Rows are points. Each copy is the shape, with its points in the same order, stretched, turned, moved and blurred by noise. Say if it was mirrored as well.

Shape, 6 rows:
[[ 0.20  0.00]
 [ 0.10 -0.56]
 [-0.25 -0.16]
 [-0.22  0.38]
 [-0.16 -0.08]
 [ 0.46  0.31]]
Copy 1, 6 rows:
[[ 0.38 -0.04]
 [ 0.32 -0.60]
 [-0.03 -0.22]
 [-0.13  0.29]
 [-0.01 -0.16]
 [ 0.58  0.25]]
Copy 1 is: only turned
Copy 2 (6 x 2):
[[ 0.17  0.18]
 [ 0.09  0.76]
 [-0.26  0.37]
 [-0.28 -0.17]
 [-0.19  0.29]
 [ 0.42 -0.13]]
Copy 2 is: mirrored

Shape:
[[ 0.26  0.16  0.13 -0.32]
 [ 0.50  0.21 -0.15  0.47]
 [ 0.19 -0.46  0.21  0.65]
 [ 0.15 -0.06  0.32 -0.15]
 [ 0.07 -0.42 -0.04  0.22]
 [ 0.00  0.38 -0.26  0.22]
 [-0.40  0.24 -0.20  0.05]]
Copy 1, 7 rows:
[[ 0.24  0.47  0.25 -0.18]
 [-0.13  0.59 -0.50  0.13]
 [-0.82  0.38 -0.32 -0.35]
 [-0.14  0.43  0.34 -0.29]
 [-0.37  0.10 -0.19 -0.34]
 [ 0.00  0.26 -0.13  0.44]
 [-0.16 -0.02  0.15  0.43]]
Copy 1 is: mirrored
Copy 2:
[[ 0.20  0.25  0.29 -0.21]
 [ 0.62  0.21 -0.16  0.34]
 [ 0.31 -0.18 -0.70 -0.16]
 [ 0.13  0.14 -0.06 -0.36]
 [ 0.09 -0.34 -0.32 -0.08]
 [ 0.10  0.23 -0.08  0.61]
 [-0.38  0.21 -0.01  0.41]]
Copy 2 is: mirrored
Copy 3:
[[-0.08 -0.29  0.03  0.01]
 [ 0.21  0.35 -0.26  0.43]
 [ 0.49  0.75  0.31 -0.08]
 [ 0.07 -0.08  0.27 -0.10]
 [ 0.30  0.39  0.03 -0.32]
 [-0.27  0.30 -0.21  0.16]
 [-0.46  0.30 -0.02 -0.18]]
Copy 3 is: mirrored

Shape:
[[-0.22 -0.20  0.52  0.19 -0.05  0.34]
 [-0.03  0.11  0.41 -0.02 -0.31  0.32]
 [ 0.12 -0.04  0.69  0.07 -0.18 -0.10]
 [ 0.14 -0.33 -0.35 -0.32  0.24 -0.17]
 [-0.07  0.21  0.46  0.01 -0.04  0.25]
 [-0.17 -0.26  0.20 -0.01 -0.42  0.03]
 [ 0.29 -0.53 -0.45 -0.18  0.27  0.03]
 [ 0.16 -0.23 -0.71  0.15  0.23 -0.25]
 [-0.03  0.11  0.41 -0.16 -0.31  0.24]
 [-0.20 -0.31 -0.45 -0.25  0.37 -0.30]]
Copy 1, 10 rows:
[[-0.10 -0.10  0.44 -0.23  0.03  0.38]
 [ 0.19 -0.16  0.44  0.03 -0.35  0.05]
 [ 0.44  0.28  0.51 -0.01  0.01  0.16]
 [ 0.12 -0.19 -0.49  0.02  0.49 -0.27]
 [ 0.00 -0.09  0.54  0.14 -0.11  0.10]
 [ 0.31  0.10  0.06 -0.33 -0.27  0.06]
 [ 0.12 -0.44 -0.53 -0.02  0.60 -0.07]
 [ 0.01 -0.01 -0.93  0.32  0.34  0.07]
 [ 0.25 -0.11  0.48 -0.04 -0.31 -0.12]
 [-0.22 -0.02 -0.67 -0.02  0.44 -0.37]]
Copy 1 is: mirrored
Copy 2 (10 x 6):
[[ 0.11  0.23  0.25  0.51 -0.17  0.58]
 [ 0.08  0.50 -0.08  0.47 -0.15  0.35]
 [ 0.12  0.27  0.29  0.87  0.03  0.01]
 [-0.03 -0.38 -0.32 -0.22  0.17 -0.36]
 [-0.02  0.45  0.04  0.45  0.12  0.39]
 [ 0.15  0.35  0.04  0.36 -0.48  0.00]
 [ 0.22 -0.63 -0.36 -0.32  0.03 -0.25]
 [ 0.34 -0.41 -0.12 -0.55  0.25 -0.35]
 [ 0.01  0.51 -0.18  0.56 -0.14  0.22]
 [-0.25 -0.27 -0.17 -0.43  0.16 -0.32]]
Copy 2 is: mirrored
